Each wall is flat, endless, passes through zero and stands at right angles to its row. A trip goes straight from one point to another. List the walls that it crosses, first one first.
In the rows, 128 means zero.

Walls:
(1): [104 131 152]
(2): [ 86  96 227]
(3): [ 74 135  98]
Trips:
[66 97 65] to [163 162 135] -> 3
[150 151  58] to [169  94 130] -> 3
[155 105 149] to [141 210 150] -> 1, 2
[ 73  58 133] to [ 86 157 171] -> none
[122  81 151] to [111  46 125] -> 3
[ 68 122 158] to [ 96 129 151] -> none

Walls:
(1): [174 180  91 137 110 132 153 176 233 129 189  93]
(2): [146  97 171 122 132 110 142 170 127 112 172  69]
(3): [162  61 127 106 176 188 175 144 111 216 136 117]
Trips:
[ 72 167 163 188 114 172 196 185 154 118 108 147] to [142 219 122 159 109 137 106 124  89 130 133 189] -> 1
[112 167 126  97 173 116 126  99 143 100 163 181] to [114 112 141 115 113  90 182  75 146 152  92  77] -> 1, 3, 2
[198  76 133  86 179 114 126  94 112 172 127 108] to [118 142 131 157  93 143 121 135  91 108 128  82] -> 3
[ 94 152 114 115 139 185 115  98  60  74  81 145] to [106 147 203 116 170 129 144 134  99  79 135  99] -> 2

Walls:
(1): [ 94 149 194 148 155 105 115 158 104 121  69 102 112 122 171 150 163 142
 160 167  93 167 133 213 127 158 161 172 130  71 148 147 107 127 106 131
 113 124  99 124 140  64 117 128 166 120  63 104]
(2): [150 110 150  91  75 149 131 157 116 122 137 130 154 176  67 191 101 134
  78 120 110  75  72 150 156 146 112 145 121 102 102 157 147 163 125 119
  57 176  84 168 199  99 132 100  99  92 119 172]
(3): [137 151 157 170 158 220 115 137 129 142 132 124 128  73 141 157 180 121
 140 183 196  80  78 126 133  96  87  78 153  93 148 148  94 124 101 168
 117  87 104 134 131 106  84 201 174 154 119 102]
Trips:
[182 107 136 100 135 132 135 141  73  85 100 154 107 100  90 178 128 187
 118 146 165 108 188 101  98 102  95 240 112  84 125 139 117 179  65  87
  72 140 174 103  81 147 113 106 154 201 143 122] to [142 115  94 126 144  94  78  87 140 118 135  77 139 139 103 102 120 140
  47 166 176 123 192 138 154 184 165 107 108 127 159 118 116 158  84  87
  81 157  70 177 105 128 102 105  82  76 180 138] -> 3, 1
[151 114 137 145 130 129 126 108 129 101  91  84 113  98 152 117 135 153
 129  82 143 139 138 154  99 116  86 172 102 111 142 157 155  63 139  73
 150 146 150 147  41 152 117  57 154  93 143  66] to [161 143 139  83 118  76 139 111  93 182 150 149 136 151 213  78 100 117
  96 110 145 179  91  89 143 144 108  95 105 169  95 117 154  57 216 103
  35 129 119 148  95 116 147 139 146 146 128 141] -> 1
[107 163 152 137 138 126  34 109 125 121 112 111  90  90  63 121 100 114
 130 121 157  91 107 102  83 133 161  90 146 106 144  74 166 128 146 152
  64 148  76 116  75  92 138 145 107 154 130 153] to [104 179 143 105 103 116 151  90 150 138 112 141 143 155 104 126 150 163
 109 128 174 136 129 121  97 141  80 109 132 129 114 139  57 128  48 208
 148  98  79 151 126 170 187 136 126 161 173 141] -> 2
[ 72 104 159 144 122 177 113 127 179 167 158 100 126 137 173 135 112 189
 123 139 184 143 177 116  72 145 147 179 121 124 153 119  79  79  85 127
 202 135 114  83 121 153  85  56 116 219 147 166] to [146 135 106 148 205 103  66 150  97  58 170 140  98 126 140 113  67 153
 106 122 109 165 153  96 134 197 188 133 143  89 109 142 112 155 142 112
 140 125 184 148 138 106 187  97 116  83 145  85] -> 3

Walls:
(1): [ 84 127 123 127  71 101 179 180 127 119 108  85 103  83 100  89 132 145
 181  87  90 108 139 138 171 181 236 143 162 110 119 132  46 116 141 129
 113 136 123 146 195  99 154 111 139  86 132  94]
(2): [143 125  77 158  93 152  79 147 128  89  46  56  94 128  85 113 142 129
 110 105 176  78 177 143 174 152 139 172 101 159 175 128 123 156 114 115
  71 162  78 184 196 139 143  93 107 172  82 110]
(3): [154 151 118 140 114  85 155 234 132 172 114 162 178  55  99 204 148 127
 107 108  98 112  80 135  85 166 138 145 148  89 127 109  67 100  75  92
  85  48 119 100 137 138  90 138 148 136 126  12]
(4): [ 46  93 168 119 154 133 131  83 101 135 183 144 152 103 133  73  58 187
  71 141 127 135  49 186 144 119 109 117 162 151 199 122 147  88 107 104
 143 110 133 112 164 170 135 149  64 133 117  96]
(5): [160 150 155 221 158 161 131 167 119 130  93 172 224 136  89  20 129 132
 150 153 101 223  91 116 149 159 128 211 139 136  94 159 114 138 205 172
  41 173 138 131 148 183 121 128 191 175  96 145]
Trips:
[126 133 157 144 131  55 157 159 207 152 155 126 159 152 133 144 117 110
 119  65  96 151 173  96 236 113 132 117 115 147 134 169 172 171  67 139
 115  88 124 166 175 112 105 128 179 117  85 149] to [106 102 162 171 107  74 201  88  99 103 125 182 108 143 114 170 155 161
 149  99 153  53 133  78  99  87 121 102  96 174 123 153 170 161 168  75
 141  83 107 119 149 112 108  82 108 107 122 163] -> 5, 3, 2, 1
[158 105 145 172  93 167 109 112 189 110 147 122 169 126 147  96 115 135
  77 170 182  80 156 110 150 192 143 186 115 146 133  96 147 116 120 166
 120 195 132  81 142  59 120 149  27 137 159 166] to [124 107  59 152 131 189 119 155 111 134  97  88 155 145  75 109 118 154
 120 145 127 105  98 197  94  86  77 105 118  86 135 154 117  84 140  97
 141  90  57 138 124 110 169 193 167 143 130 171] -> 3
[130  76 164  87 134  79 211 126 176 135 142 177 117 117 127  96 124 164
  98 158 137 102 107 184 140 186 173 128 101 169 148 134 150 140 105 114
  77 111 182 130  56 117 160 154 192 158 133 151] to [168  96  82 140 148 161 159 177 187 146 182 152 140 113 173 112 174 193
 182 143 164 114 130  89 163 169 107 130 144 102 198 128 138 150 164 146
 107  85 109  75 128  99 134 103 170 118 124 180] -> 4
[ 90 184  90  82  99  87 110 109 122 110  75 151  94 153 158 130 181  65
 139 108 109 131 170 139 144 128  93 177 145 149 150 120 140  65 135 162
 127 123 119 132 183 188 113 188 104  79 152 146] to [143 100 159 154 118  34 115  99  89 186 177 175 112 102 177  94 107 126
 115 127  51  69 181 240  87  96 152  90 157 118  97 127 133  39 157 135
 210  91 149 119 112 103 112 111 129 125 129 163] -> 2, 4
[130 167  79 127  63 130 144 135 130 136 130 144 167 133 238 128 119  99
 135 157 122 157 113 100 173  83 202 167 123 127 146 146 168 121  99 140
 146 122 145 204 121 183 114  82 139 152 218  70] to [109 105 155 105 117 128  90  92 186 106 121 193 109 132 175 117 161 180
 136 162 207 143 120 144 169 164 190 133  34 124 120 102 154 150  86 108
 115 115  71  81 126  80 158 153 134 188  56 147] -> 2, 3, 1, 5, 4

Walls:
(1): [162 125  94 128 157  58 169 153 142 101 165 139 125 117 119 107 126 157
 117 110 110 151  88 102  90  78 148 135 173  95  85 117 123 134 110 162
  93  93 140 119 179 118 182 151 107 189 130  88]
(2): [161  85 107 105 107 112 114 144 188 160 154 107 110 130  73 131 155 127
 121  78 163 116  95  95 148 169 177 128 181  82 171 107 182 139 159 123
  71 131  83 141  81 121 132 180 133 149 102  99]
(3): [166  78 115 119 133 110 188 186 173 172 123 108 133 168 159 116  79 166
 102 160 114 140 120 100 133 137 151 127  53 116 151 146 144 167 117 111
 133 145 115  83 159  81 117 154 141 152 121  88]
(4): [198  97 142 173 124  98 165 110 183 106 102 161 154 142  92  72  66  68
 142 158 116 120 122 112 138 167  79 172 136 179 135  89 156 100 148 219
  95 113  92  80 100 107  78 122 127 116 140 148]
(5): [128 141 164  82 119  72 158 169 136 133 122 110 109 112  91 134 104 102
 100 178 142 117  91 133  89  82 178 142 123 164 123 148 144 101 135 174
 108 163 147 126 146  94 170 158  90 179 118 173]
Trips:
[157  91 121 138 136 100 119 154 117 162 115 186 131 176 189 114  87 134
 132 117 249 139 153  98 113 184  97 144  94  76  83 107 178 145  97 157
  70 110 102 132 149 118 108 139 163 157 108 163] to [152 170 197 128 111 137 138 165 123 180  90 147 120 134 113 169 119 144
 145 156 135 132 153 112 118 133  94 134 173 192  69  94 125 119 141 141
 109  96 127 104 147 109 118 147 151 158 114 193] -> 5, 2, 1, 3
[ 87 103 162 148 126 125 108 158 113  96 149 144 131 198 116 120 106 114
 137 201 132 111 101 152 160 110 127 132  86 134  76 136 104 134 133  95
 137 146 140 133 106  97 127 140 108 163 117 119] to [156  72 101 149 143 117 153 113 110 162  91 108 183 189 130 139 140 115
 105 111  81 147 121 107 143 125 106  80 171 122 104 132 148  88 170 162
 108 160  94 130 158 155 133 146 172 168 131 124] -> 4, 1, 2, 5

Walls:
(1): [144 131 108 112  93 121 107 157 125 141 110 174 128 109 117  67 138 194
 172 123 135 106 153 132 165 174 138  95  41 114  95 144 171  99  89  80
 128 177  90 121 166 145 124 141 144 190 174 165]
(2): [ 94 143 131 135 147 119  50 134 173  97 166 142 141 138  85 229 148 117
 216 133 123 124 152  98 135 137 124 157 226 100 116 147  97 151  62  97
 144 139 131  86  82  96 143 170 103 152 118 131]
(3): [109 129 151  79 110 124  80 126 114 113 100 162 154 135 102 145 118 158
  79 109 189 128 139 150 180  63 131  91  75 121 161  93  99 101 206 122
  87  87 190  93 104 112 136  76  86 106 153 105]
(4): [137 149 120 169 109  95 178  64 174  42  79 127 111 170  62 151 136 126
 189  84 142 185 174  96  83  99 122 165 141 175 211  55 195 141  96 169
 178 105 152 129 132 173  98 104 203 186 149 151]
Trips:
[142 156 115  62  56 125 143 154 103 105  76 132 159  78 154 120 191  90
 114  83 120  71  67  89  74 106 131 118  86 134 169 118  87  84 149 116
  93 111 119 114 176 145 133 200 148  97 136  66] to [111 116 142 131 173 120  18 126 101 134 156 128  74 149 195 119 131 172
 117  84 137 147 148 111 128 114 209 139 103  79 132 136 111 203 121 165
 161 223 117 137 120 116 114  89  88  64 181 147] -> 2
[129 102 115 209 123 104 124 103 165 121 186  93 189 192 144 125 133 121
 121 153  71 123 135 103 170  62 112  40 135 119 174 142 118 178 171 154
 183 114 130 222 214 132  97 155  94 116 154 107] to [ 80 159  64 154 133  84 160 137  95  72 178 145 211 185 131 128 148 133
 192  52  66 159 103 136  96 136 122 158 133 164 110 108 155 107 142 100
  96 185 108 126 158  89 140 201  87 130 168 103] -> 2, 1
[ 53 108 189 117 131 125 116  86 134 150 109 161 109 150 130 149  85 141
 205 108 185 125 100 130 116 126 165 126  57 134 116 185  64 102 119 119
 119  98  76 151 104 130  98  96 132 141 139 101] to [120 115 154 163 147 126 123 129 190 151 150 137 108 120  98 104 146 127
 139  50 112 151 140 112 126 143 186 125 167  28 216 137 189  94  98 160
 166 146  79 131  77  54 174 120 150 113 157 177] -> 4, 3
[ 76 183 150 137 128 125  86 118  68 161 151 127  72 100 155 108 166  99
  91 140 139 166 162 140 157 196 139 151 150 126  75 180 224 177 121 143
 134 100  65  91  86  92 142 132 137  63 123 128] to [136 114 152 151  58 151 115  58  80  99 204 132 155  68 147  99  75 100
 102  92 138 123  59 154 141 119  95 116 121 148  80 168  93 119 141 112
 185  69 158 147 154 135  78 142 140 145 113  74] -> 2, 3
[183 109 125  78 137 152  68 143 124 161 194 101 149 167 140 134  87  43
 158 165  91  60  86 119 147 131 156 187 103 148 105 135  67  93 137 175
 190 149 150 146 117  63 116 165 111 116 144 167] to [123 151 104 125 149 123 140 120 117  92 117 121 128 110  95 127 110 153
 189 128 103 143  62 173  50 121 108 103  57 249 158  69 176  71  85 116
 114 133 200  51 102 107  99  94  76 154 125 140] -> 3, 4, 1, 2
[145 153 104 120 149  93 114 137 122  94 135 150 149 162 129 145 109 105
  77  67 170 163 141 134 117 101 100 149 147 135 158 137 108  72 186 175
 166  72 143 175 132 162 198  98  94 198 113 138] to [ 77 134 120 135 156  86  38 168 140 138 150  74  66 100 126 163 170 103
 124 149 127  64 110  25 162 141 142 219  99  90 134 182 176 156  34  95
 152  70 161 147  68  96 126  88 121 153 144 136] -> 2, 3, 4, 1

Walls:
(1): [103 157  95 133 155  95 205 150  38 143 101 181 120 107 128 153 151  96
 128 195 174 179 183 189 112 128 145 121 216 121 209  89 112  98 174 166
 130 172 108  94 144  97 169 132 162  97 113  78]
(2): [144 161 113 188  82 132 100 135 151 137 117 155 121  93  69 148 177 123
 156 126  54 164 117 154  39 118 125 105 153 134  79  96 131 139  88 121
 130 138 134 110 119 112 199 143  93 193 163 153]
(3): [ 95 139 136  78 143 121 101 123 107  91 114 142 154 113 103 108 151 134
 104 153 137  88 123 146 155 128 110  99 115 185 141 134 127 202 131 126
 172 105 107  94  61 143 146 192 152  67 146 101]
(4): [148 166 143 136  86  73 149 108 111 171 168 164 122 110 131 102 124 126
  83 163 119 119 149 121  91  63 140 161 132 169 185  86 104 168 110 114
 139 121 141  88  80 119  98 107 142  40  87 164]
(5): [146 137  88  84 149  71  97  80 161 146 128 133  75  65 129  41 138  86
 117 156  97 134  86 131 115 107  78 103 140  88 157 122 132 139  98 191
 127  66 118 135 166 155 122  47 105 111 152 156]
(6): [118 130 136  99  99  93  90 165 118 158 148 195 135 127 140 148  90 201
 169 108 111 133 107 226  84 125 160 179 108 126 168 120  80 112 168 137
 106  60 117 147 105 123 141 139 175 146 167  48]
Trips:
[153 127 156 116 186  98  86 149 135 141 164 148 132 103 147 142 178 122
 147  69 176 163  79 140  93 131 162  57 150 167 126  98 157  98  96 176
 153 120  86  87 120 131 178  91 124 135 119 121] to [110 102 127 131 141 132 112 146 124 168 187 104  63 132 158 167 115 115
 156  53 127 139 171  83  55  86 148  51 120 114  37 131 108 122 141 126
 149 151 100  83 192 101 113 131 126  82 146 115] -> 3, 6, 1, 5
[ 89 140 109  90 110 126 111 100 139 123 110 151  99 133 157 109  74  94
 143 125  92 117  93 136 148 153 124  87 114  95 152  83  79 136 171 130
 199 190 159  91 183  51 178 163 100 142  81 130] to [117 154 119  70  50 160 143 159 131  85  86  87 115  97 134 156 103 151
 143 108 120 106 169 138  97 196 141 130 154 128  73 181  82 139 177 105
 147 141 134 134  35  82 154 148 168 156  99 124] -> 5, 6, 1
[134 106 176  69 120  89 152 135 138 139  81  91 115 179 135 191 132 158
 197 128 165 106 117 127 206 132 126 169 142 184  80 130 110 104 140  85
 124 145 141  69 110 137 127 171 170 106 151 171] to [122  88 167 137 159  98 109 121 138 113  83 147  75  68 148 152 131 112
  76  92 130  99 115 135 146 108 129 140 104 163 111 135  89 181 169 125
 124  87 101 100 127 148 161 184  97 162 119 150] -> 2, 5
[120 125 203 112 107 163 162 147  76 112 144 122 185 108 157 160 165 145
 107 153 132 117 117 138 133 186 130 130 235 105 160 166 182 136 110 169
 116 111 160 162 132 119 159  94  71 148  98 120] to [164 181 147 117 113 127 139 117 103 175 150 107 200 177 133 110 164 157
  92 121 118 156  94 148 176 105 111 137 151 104 165 128 140 169 165  95
 103 152 130 140 102 108  96 149 190 138 162 107] -> 6, 3, 4
[105 128 148 146 142  54 170 175 128 145  82 108 127 148 136 160 160 134
  81 153 152 177 159  96 132 102  77  92  86 108  61 142 140  90 159 112
  69  97  83 131  73 120 137  82 120  72  62 117] to [155 102 143 113 143 188 157 108 156 168 122 178  97 133 184  88 145 151
  96 104 113 148 138 132 126 103 131 149 117 122 182 114 168 133  95 151
 164 141 111 146 139 155 119  87 102 104 176 109] -> 5, 1, 6
[157 133  59  85 117 109  94 100 149 162 140  97 145 114  93 137  94  83
  86 134 145 187  81 131 143 125 124 108 196 147 127  94 184 121 167 108
 187 135 149 104 126 137 156 143 111 106  89 134] to [ 95 134 106 155 116 161  54 143 108 107  73   9 152 139  94 144 137 132
 127  72 111 139 124  98 157 140 158 110 149 111 148 150 143 125  86 149
  73 144 113 101 152 149 134 167 125  81 156 125] -> 4, 1, 5
[132  89 170 148  98  85 130 120 116 132 182  84 122 120 128 249 156 132
 134 103 153 127 117 169 152 139 121 107 133 131 153  90 126  99 167  64
 162 135 123 110 111 163 100  89 136 170 135 124] to [117 131 157 158 119  91 194  62  92 153  99 131 160 191 162 160 107  83
 117 137 121 125 150 134 164 142 166  79 113 119 185 180  80  96 192 157
 116 119 132 180 170 106 132  82 126 100  60 124] -> 4, 6
[189 108 119  94 130 127 186 128 199 149 138 123  83 143 118 131 127 147
 155  86 141 181 158 109 204  82  94  77 205 125 161 170  99 107 119 123
 101 150 176  88 142 165 166 102  99 165  89 160] to [111  96 100 137 109 127 135 145 166  85 129 124 174  97 126 124 115 137
 125 201 102 103 119 173 142  88  93 109  94 182  93  92 103 152 136 110
 142 165 157 160 115  87 116 146 163 163  93  78] -> 2, 5, 1, 3, 6, 4
[141 128 137 144 132 175 158 190 114 110 115 162 135 122  93 167 155  93
 101 139 141 153 170  83 122 186  69  71  92  90  97 180  83 120 158 148
 139 114 179 116 152  77 127 134 116 158 141 153] to [140  97 146 145 148 112 157  99 126 106 129 164 168 113  72  99 208 148
 118 150 134 142 184 167 136 174 130 107 157  95 173  72 135 148 104 119
 174 145 152 151 134 194  58 139 152 113 137 110] -> 3, 4, 5, 2

Walls:
(1): [157 157 104 107 182  93 135 123 125  76 127 163 179 139 119 126 158 159
  77 134 112 225  87 133 121 122 157 117 117  87 132 136 181 135  77 190
 147 130 106  83 126 139 150 193 102 132 127 141]
(2): [130 113 249 113  96  83 146 135 183 110 162 133 134 123 186 126 113  62
 118  80 109  90 113 156 107 151 176 100 167 117 133  85 116 131 179 106
 133 154 160 126  83 131 110 131 135 178  97 137]
(3): [124 142 117 101 126 127  93 104  83 135  96 120  97  98 146 125 156 176
 130  80 143 163 116 169 126  65 138 156  99  73 121  85 118 147 125  89
 152 115  95 148 151 154  81 131  77 179  84 126]
(4): [123  95  98 140  80 141  81 158 209 103 119 138 133 153 133  76 153 160
  78 112 106 159 190 163 148 186 140 101 167 140 115 163 111 173 133 101
 132 128 152 124  97 159 158 181 107 122 135 158]
(5): [163 135 109 150 149 123 151 125 170 153  82 108 142 118 127 143 119  86
 100  97 111 135  74 181 178 148 134 142  89 110 123 122 145  97 132 136
 107  99 105  86 122  79  63 173 118 122 101 100]
Trips:
[ 69 146 167 140 124 152 137 130 145 129 169 150 166 103 128  95 137 140
 164 162  96 193 204 115 158 121 114 196 118  64 211 123 119 127 138  88
 181  93 110 120 137 131 122 131  65 143  80 143] to [144 124 107 121 191 121 127 109 129 136  83 170 122  91 119 154  90 173
  76 159 127  97 126 175 124 149 109 190 138  85 169 186 143 119 114 108
  97  94 153 156 134 126 167 150  98 165 163 140] -> 5
[178 129 140 184 139 127 120 137 121  67 118 101 163 126 136 109 135 134
 145 133 106 100 110 160 144 104 140 100 109 190 124 144 172 126 124 146
 117 111 119  54 104 111  78 201 117 124  61  95] to [103  96  86  91 137 152 126 160 160 149 144 153 156  65  92 179 128 178
  88 175 185 117 135 170 124 135  78 184 112 107 166 156  94 142  92 134
 127  94 116 141  33 115 116 112 134 119 123 167] -> 2, 3
[127 142 136  71 176 103 142  83 131 124 136 119  99 141 111 157 126 132
 145 140 127 139 194 156 125 158 155 131 142 146 128  99 129 164 168 134
 130 129 125 180  90 121 124  96  95 124 116 136] to [152 148  96 168  93 135 106  88  66  88 127  93 130 100 102 183 116 142
 125  74 158 142 125 152 113  87 159 151 139 187  63 115  28 158 157 138
  89  44 142 174 131 169 177 164 130 103 170 156] -> 2
[109 140 156 155 137 176 107  94 145  87  94 100 121 174 132 154 129 111
 102 130 131 183 115  81  48  93 107 199 176 117  94 100 146 145 132 164
 137  73 142 109 172 141  81  92 219 126 144 110] to [126  98 156 146  78 168  76 173 115 133  97 216  46 166 126 113 171 140
 168 128 146  92 127  93 113 118 100 134 125 152 145  75 135 151 164 155
 150 139 121 120 147  42 148  91 151 167  91 117] -> 1, 2
[171 103 167 143 138 163 131 124 140 108 127 117  84 126 162 166 114 131
 153 150 142 103 186 140 176  90 106 113 121  58 127 144 148 137 157 123
 159 121 120 131 117 107 125 192  85 143 203 169] to [159  94 173 127 115 106 162 137 113 170 129 163 202 139 117  78 145 111
  59 109 149 170 106 165 112  84 171 175 101  93 129 107  97 124 164 128
  84 112 131 122 178 121 151 117 154 146 147 140] -> 1, 4
[142  76 119 101 116 158  98  95  73 156 178 119 134 150 107 105 151 131
 169 154 154 104 124 162 128 185 107 110  82 154 140 107  79 110  63 102
  96 119 120  65 113 115 120 186 110 134  96 209] to [155 113 109  94 123 102 166 180 158 187 139 109 120 155 154 166 133 172
  99 155 146 147 131 154 117 136 122 150 173 132 104 135 163  98 109 119
 121 141 147 132 124  93  82 134 160 116 150  96] -> 3, 1
[183 138 134  83 128 123  81  83 151 120  81 144 118 117 158 124  91  60
 137 107  87 114 138 106 118 100 114 144 142 132 102 174  49 145  92 162
 205  94 115  79 116 163  90 127  85 117 104  62] to [100 119 144 168 143 108 114  96 114 112 111 105  90  78 165 150 167 104
  79 123 137  75  90 137 180 169 151 145 137 137 116 153 158 123 146 106
 104  87  89  98 176  82 112  81 125 114 107 131] -> 1

Walls:
(1): [173 117 179 105 130 170 118 132  81 111 136 132 155  59  73  95 146 141
 165 112 170 128 130 151 111 126 137 143 121 108 114 128 103 151 130 196
 109 129 106 150 146 165 160 135 133 149 120 129]
(2): [139  95 114 148 130 134  65 149 168 116 172 119 134 145 165 135 138 149
 110  78 142 105 136 122 161 151 174 139 170  99 124 155 148  86 132 106
 124  85 142  92 136 113  79  85 109 131  63 111]
(3): [100 135 122 109 139 105 145  82 111 125 125 125 134 153 135 119 120  63
 145  89 113 132 141 141 131 107 121 148 140 146 155  81 117 136  95 126
 104 101  90 137 152 120 147 116  81 185  91 157]
(4): [145 129 163 162 134 106 114  97 192 175 113  67 143 117 144 113 146  68
 176 135 116  92 171 115 151 150 139  88 132 125 147 156 168 164 121 149
 152 128 106 186 131 115 114  82 144 147  86 106]
(5): [ 64 109 199 155 125  96 148 139  95 103 147 185 114 138 154 115 125 107
 120  68 147 107 123 125 163 149 133 103  88 145  93 124 156 164 138  96
 154 157 142 145 109 127 122 114  90 125 142 173]
(6): [141 124 164 180 119 102 120 133 181 137 152 153 125  97 108 138 121 102
 169 129 112 173  63 140 168 115  28 112 129 165 163 156 102  99  74 119
 119 120 152 152 137 108 137 113  84  72 128 143]
(7): [141 130 142 146 143 148 147 103  76 168 101 137  95 132 134 138 154 102
 101 139 117  71 114 103 163  68 146 138 127 107  85 136 147  80 134  97
 155 124 112 115  97 141  84  90 203 105 118 111]
(8): [157 128 137 117 141 104 130  59 109 196 169 152 134 112 137 159 100 145
  42 115 139  85 171 126 122 108 122 106 111  69 182 107  93 151 137 109
 139 119 102 107 155 137 137 116  81 110 118 152]
(9): [143  77 136 105 131 125  87 131  83 106 145 144 106 140 139 118  80 225
 177  79 128 118 121 129 162 125 108  81 149 158 164 154 126  92 107 139
 142  75 138 117  87 131 104 125 101 151 110 101]
Trips:
[124 127  95 102  72 182 129 139 163 179 138 137 135  88 116 147 139 126
 149  96 130 121  79 125 123 127 125 140 135 148 139 187 130 111 120 140
 157 154 155 135 141 145 110 139 138 104 145 152] to [106 105 105  99 147  80 126 126  94 141  94  88 103 119 138 118 184 115
 148 123 116 111  50  53 126 146 133 185 116 131 199 145 130 178 147 112
  91 175 157  91 134 115 134 138 113 154 168 165] -> 2, 7, 1, 5, 3, 6
[151 125 164 122 109 102 126 100 154 128 123 174 143 118 157 145 147 114
 149 117  94 149 149 117 133  83  90 139 148 145 118  79 116 101 180 102
 137 164 150 141 124 165 162 110 149 124 130  86] to [127 129 145 109 118 116 152 150 128 119 120  99 100 121 114 104 155 132
 110 136 146  73 116 127 125 138  90 115 127 157  97 142 173 143 119  76
  98 176 148 130 103  91 108 129  82 130 159 113] -> 8, 3

Walls:
(1): [164 136 100  84 185 163 113 109 132 149 110  71 126 170 131 154  95 166
 146 159 162 119 115  88 134 124  91 100 134  85 149 144 117 151  38  59
 103 115  88 144 127 164  66 119  67 155 174 124]
(2): [129 108 113  65 152 161 103  96 122 120 107  84 135 127  73 153  82 155
 107 133 165 137 155 129 117 131  93 113 135 108 116 146 194  87 147 112
 148 144 145  99 133 138 107  57 155 151 109  84]
(3): [124 108 101 156 131 142 120  79 204 122 162 147 119 127 121 107 157  59
 136 111 127 140 159  65 120 115 166 111 158 123 148 139 116 131  57 123
 106 147 144 128 134 182  70 131 121 113 158  92]
(4): [102 125 168  80  15 123 151 164  94 139 185 135 113 115 151  99 178 114
 112 147 105 140 157 122  96 164 188 106 107 134 137 187 134 102 118 117
  91  54 107 128 184 125 152  67 123 180 124 104]
(5): [149 168 105 114 136 107 134 136 170  80 169  95 152 138 123 157 176  86
 116 109 194 103 120 135 136 182  32 116 152 134 180 103 133 106 163  90
 117 137 143 101  61 124 181  78  97 182  61  84]
(6): [158 152 135 105  86 175  98 130 154 163 107 124 138 122 173 123 161 179
 128  95 109 100 153  91  95  47 139 139 101  96 175 163  88 139 202 175
 204  81 110 224 126 101 103 103 114  71 140 165]
(7): [136 158 121 127 106 180  88 162 144 161 110 194 145  80 149  63 144 164
 112 107 115 119  63 132 110 112 176 133 138  77  82 149 150  79 141 128
 249  97 139 144 111 106 142 176 119  95 108  90]
(8): [107  95 170 115 140  98 132 176 121 131 120 100 131 171 146 167  62 111
 143  93 135  95 211 187 120 141 169  48  83 110 104  84  60 153 144  52
 133 134 112  96 116 133 132 132 117 107 123 119]
(9): [145  78  87 182 104 147 137 160 124 137 154 139 110  91 134 118 154  60
 142 164 177 186  99 143 122  91 131 134 109 153 115 171  81 126 179 127
 156 127 129 168 151 122 139 181 125 105 140 139]
(10): [114 191 152 132  90 122 159 176 157 129 102 158  99 122  68 111 146 153
 107 164  37 183 147 121 154 173 246  83  96 122 188 127 126  91 102 149
  97 140  78 142 121 136 116 180  98 130 150 137]
(11): [175 164 155 133 144  88 176  46 143 142 110 128 163  81 168 127 152 182
 152 107  93  97 129  54 155 145 151  88 150 126 154 110 129 148 118  99
 154 132 191  86 177 148  70 190 137 180 136 168]
Trips:
[ 99  79  89  75 140 117 151 105 113  98 139  76 130 168 135 179 138 163
 160 152 165 171 143  88 142  73 144 129 100 153 143 127  60 109  97 180
 113 131 151 105 133 110 167 146 183  83  98  51] to [ 99 140 140  75 173  98 129 147 106 153 119  90  83 180 116 119 195 155
 114 121 102 114 143  83 140 119  91 135 114 120 144 134 100 166 157 149
 126 110 121 144 108 123 105 112  68 116 105 103] -> 5, 6, 9, 3, 4, 10, 2
[113 125  99 149 104 128 125 105  79  66 144 100 100 145  84 123 127  71
 111 111  87 173 166 197 171 151 100 112  81 199 133 120  93 100 144 174
 168 120 188 177 181 140 161 114 175 107  90 108] to [ 80  95 169 142 101  99 145 118 118  92 178 115 123 145 147 125  75  90
 156 167 130  90 180 125  81 121  87 160 168  98 131 163 165 213  94 133
  82 154 136 161 112 161  92  53 136  85 111  91] -> 3, 9, 1
